Each row is a point. Any point is a mix of the corners, with weights that add up to 1. It lies inside the corners' shape when no weight is negative. Say inside or outside, and name the corners with a negative weight.
In the rows, 128 means zero.

Corners:
(1): [171 156  97]
(2): [ 36  82 181]
(3): [175 131  82]
(4): [147 122 171]
Points:
[151 120 141] => outside (1)
[ 91 103 168] => inside
[165 151 102] => inside
[164 131  84] => outside (4)

Corners:
(1): [ 90  83 106 155 219 100  12  48  94]
(2): [ 98  52 160 130 133  32 122 137 103]
(3): [ 95  75 180 232  84 140 133 101 153]
(4): [111 155  76 143 111  69  95 108  33]
(5): [128 161 195 133  97 120  57 109 154]
(6): [ 93  87 123  48 134 121 169  87 122]
(7): [159 103  71 188  69  18 111 115 100]
(8): [ 33 140 112  58 137 140 153  88 149]
(9): [116 142  87 101 120 123 136 177 129]
(10): [132 198 175 123 167 111 141  56  80]
Points:
[119 125 124 132  98  91 148 117 126] => outside (1, 4)
[ 96 125 125 118 143 105 103 102 102] => outside (7)
[108 134 120 128 120  90 124  95 113] => inside
[ 65  73  97  95 159 114 127 125 112] => outside (5, 7, 10)
[ 95  76 128 158 130  87  92  94 114] => outside (9, 10)
[ 91 113 128 127 144 103  98  79 111] => outside (9)
[108 126 158 161 124  92  95  91 115] => outside (6, 9)
[ 95 130 127 106 144 111 125  95 114] => inside

Corners:
(1): [118 147 135 139 148 161 245 206  95 151  86 156 159  56 125 112 121  97]
(2): [164 154 143 152 150 109 226 176 174 122 142 168 136 113 141  73 117  90]
(3): [136 157 128 109 102  79 189 212 149 118  97 103 179 128 119  94 170  97]
(4): [ 84 164 137 134 108  78 249 160 107 131 111 162 145  91 146 165 214  57]
(5): [132 175 150  96 125 109  74 113 176  88 229  70 137 177 171 180 147  96]
(6): [170 179 135  77 195  77 105  88 145 123 154  66 110 144 141 142 106 106]
(7): [133 127 178 166 130 122 137  70 137 145 140 118 193 126 110 124 149 136]
(8): [ 94  95  74 122 182 142 168 113 145 224 112 145 157 141 163 108 127 149]
(9): [120 113 130 132 112 103 173 122 127 121 147  94 121  83 153 110 110 176]
(10): [129  82 175 114 107  94 134 149  64 174 206 134 158 128 120 107 159 169]
(11): [ 90 189 167  68 163 124 121 103 166  98 117  77  91 195  84 145  89 117]
(12): [112  54 122 164 162 131 100 145 114 105 131 108 109  94 137  90 152 150]
(13): [133  47 200  91 161 137 216  99 112 122  99  92 138 148 147 134 128  99]
(14): [198 171  89 106 163 175 117  72 139 123 149  95  83 177 112 141 131 139]
(15): [145 164  84  98 115  92  48  82 158 104 133 143  95 121 137 197 140 115]
(16): [140 180 192 112 100  86 101 112 180 163 143  76 105 168 157 182 161  90]
(17): [181 143 143 148 107  51  87 111 149 131 218  58 129 170  79 197 105 101]
(18): [104  63 166 119 169 141 179 111 173 155 132 127 129 102  90 129 176 125]
(19): [157 172 100  99 104 132  55  66 125 148 180  94 105 133 118 109 135  90]
Points:
[142 172 115 122 124 100 116 121 151 125 150 105 124 132 130 142 133 105] => outside (10, 13, 18)
[132 146 136 105 141 127 155 118 136 132 145 118 133 134 125 125 134 120] => outside (12, 16, 17)
[131 110 120 132 146 120 158 133 121 138 140 124 140 110 137 116 146 123] => outside (11, 16)
[122 107 143 137 129 121 155 127 131 150 149 129 141 112 137 131 146 117] => outside (3, 6, 11, 14)

Corners:
(1): [145  87 146 109 178 119 155  74 114 142 158 188 131 116  84 103 175 153
  88 163]
(2): [159 124 130 147 137  56 199 135 197 140 166 170 145 136  88 111 122 117
 126  71]
(3): [ 67 165 135 171  88 166  76 163 171  55 130 149 103 209 115 200 103 124
 131 135]
(4): [ 71 115 156 192 123 158 177 170 173  75 164 116 192 134 116 226  98 148
 115 128]
(5): [123  46 142 102  52 158  99 104  92 104 153  66 116 126 131 191 149 169
  98 154]
(6): [121 179 122 165 142 171  98 132 117  68 164 173 174 156  70 136 112 172
 133 189]
(7): [113  76   7 123  61 167 144 176 175 165 121 121 205 183 157 198 139 103
 115  57]
(8): [ 88 101 165 146 119  62  99  90 113 106 158  98 189 127 106 201 165 123
 126  46]
(9): [102  71 125 163  80 145 144 172 106  46  77 142 157 149 142 213 114 128
 148 116]
(10): [155  53 172  89  83 208  73 160 112  97  74  90 151 127 103 109 179 133
  80 176]
(11): [ 69  69  69 154 107 103 205 174 168 162 136 102 115 203 109 123 103  80
  98  62]
(12): [200 101 142 156 127 176 136  87 164 152  87  95 137  94  81 109 179 155
  94  60]
(13): [ 88 111 143 162 141 103 131 127 190 138  78 120 221 104  95 139  61 145
 136  66]
(14): [150  84  54  94 168 117 123 106 154 103 153 155 135 105 135 101 134  85
 160 163]
(15): [210 119 114  66 130 138 119  65 116 154 140  83 185 112 167 162 128 124
  79 171]
(16): [183  62  55  72 106 227 143 193 159  54 129 129 135 184 189 120 105 127
  78 135]
(17): [162 171 161  98 170  92 164 148 193  91  77 116 183 108  69 169  94 161
 132  58]
(18): [188  58 149  91 151  84  80 121 103 121 103  92  96 123 161 138 213 158
 175 165]
(19): [113  93 138 104 145 176  79  94 117 135 175 142 218 134  86 211  75 112
 185 106]
(20): [ 69  46 147 178  74 135 145 199  76 132 116 166 111  74  99  81 141 159
  91 110]
(21): [ 84 155 145 152 134 105 178  93 126 138 131 172 185 104  90  92 146 121
 177  83]
Points:
[117  89 123 130 116 139 120 122 125 120 134 123 158 134 120 152 138 130
 124 120] => outside (2, 17)
[120  96 120 131 123 138 131 129 133 106 128 138 165 130 116 158 123 124
 141 117] => inside
[127 103 123 126 133 113 138 121 147 121 129 129 168 126 118 149 133 117
 130  96] => outside (5, 6)
[115 104 137 134 124 125 132 124 136 122 130 130 159 127  99 153 127 134
 128 110] => outside (16)
[ 97 108 117 153 109 138 157 142 150 123 137 135 174 141 106 163 103 133
 116  82] => outside (10, 14, 18)
[150  82 121 114 115 130 137 141 147 114 113 106 143 134 131 153 138 133
 100 108] => outside (6, 19, 21)
[136 100 133 128 118 137 128 127 139 118 123 119 160 132 116 150 135 139
 114 110] => outside (14)
[133 110 121 128 126 142 133 131 151 108 132 135 153 145 110 147 125 131
 122 128] => outside (8, 20)

Corners:
(1): [120 140 148 130 117 100  85  97  94 147 145 116  87 102 104 120  86  98
 122 125]
(2): [ 92  92 143 135 138 186 165 203 108 113  97 127 107 132 173 136 132 124
 114 125]
(3): [123 105 116 124 135 138  86 139 120 151 150 149 135 158 148 125 127 151
 117 139]
(4): [131  98 110  52  91 146 137  93 114 150 118  64 137 119 141  99 182 127
 137 166]
(5): [112 144 143 112 150 115  92 138 119 108 161 118  95 114 164 125  96 211
 115  74]
(6): [151 171 134 142 139 125 142 118 149 101  99 101 161 108 155 145  91 115
 120  94]
(7): [123 168 125 140 152 114  84 107 118 108 132 122  87  88 111 132 107 149
 106 133]
(8): [145 105 150 156 122  97 163 125 105 107 131 124 109  87 153 141 121 112
 144 115]
(9): [163 128 158 155 118 109 154 105 102 121 138 109 138 112  92 147 117 127
 117 159]
(10): [ 99 119 117 114 126 192 159 109 108 120 125 133 133  94 127 117 117 117
 126 154]
(11): [101 115 109 146 105 125 160 133 177 133 128 137 121 249 173 166 168 130
 120 115]
(12): [129 137 111 147 138 121 115 154 107 101 141 102 139 158 162 146 141 108
 133 111]
(13): [150 135 108 131 107 166 132 140 155 173 137 112 138 174 159 147 140 117
 153 138]
(14): [137 140 134 133 142  96 137 124 109 123 133 152 114 101  97 130  91 121
 120 110]
(15): [129 143 119 128  61 132 125 101 117 146 102 111 107 128 100 109 150 146
 126 142]
(16): [155 148 239  85 104 119 141 110  88 114 132 138 114  77  69 112  93 131
 112 148]
(17): [157 145 115 125 114 110 135 105 104 102 124  90 122 150 174 115  97 116
 162 138]
(18): [149 162 113 172 138 103 124 122 207 122 174 113 125 166 172 121 115 169
 114  83]
(19): [127 142 121 141 110 112 159 142 172 112 121 123 139  98 153 166 106 118
 102 132]
(20): [125 139 126 137 101 114 148 128 119 162 139 153 118 161 165 145 137 132
  97 140]
(21): [ 80 139  99 146 126 100 118 123 124 121 123 107 117 105 136 125 122 128
 157 135]
Points:
[129 138 123 133 119 115 125 116 130 129 137 118 123 134 141 131 122 135
 127 128] => outside (2)
[132 138 128 137 125 124 125 123 126 124 135 118 119 133 141 129 122 135
 126 122] => outside (19)
[128 138 130 139 122 124 132 131 126 121 130 122 120 128 142 136 114 133
 124 123] => outside (4)
[118 147 121 137 145 111 125 134 125 106 137 132 128 123 162 145 102 137
 134 109] => outside (1, 2, 4, 9, 15, 18)
[113 129 125 118 128 128 128 136 134 128 136 122 128 139 154 131 127 135
 111 118] => outside (7, 8, 9, 13, 15, 17)
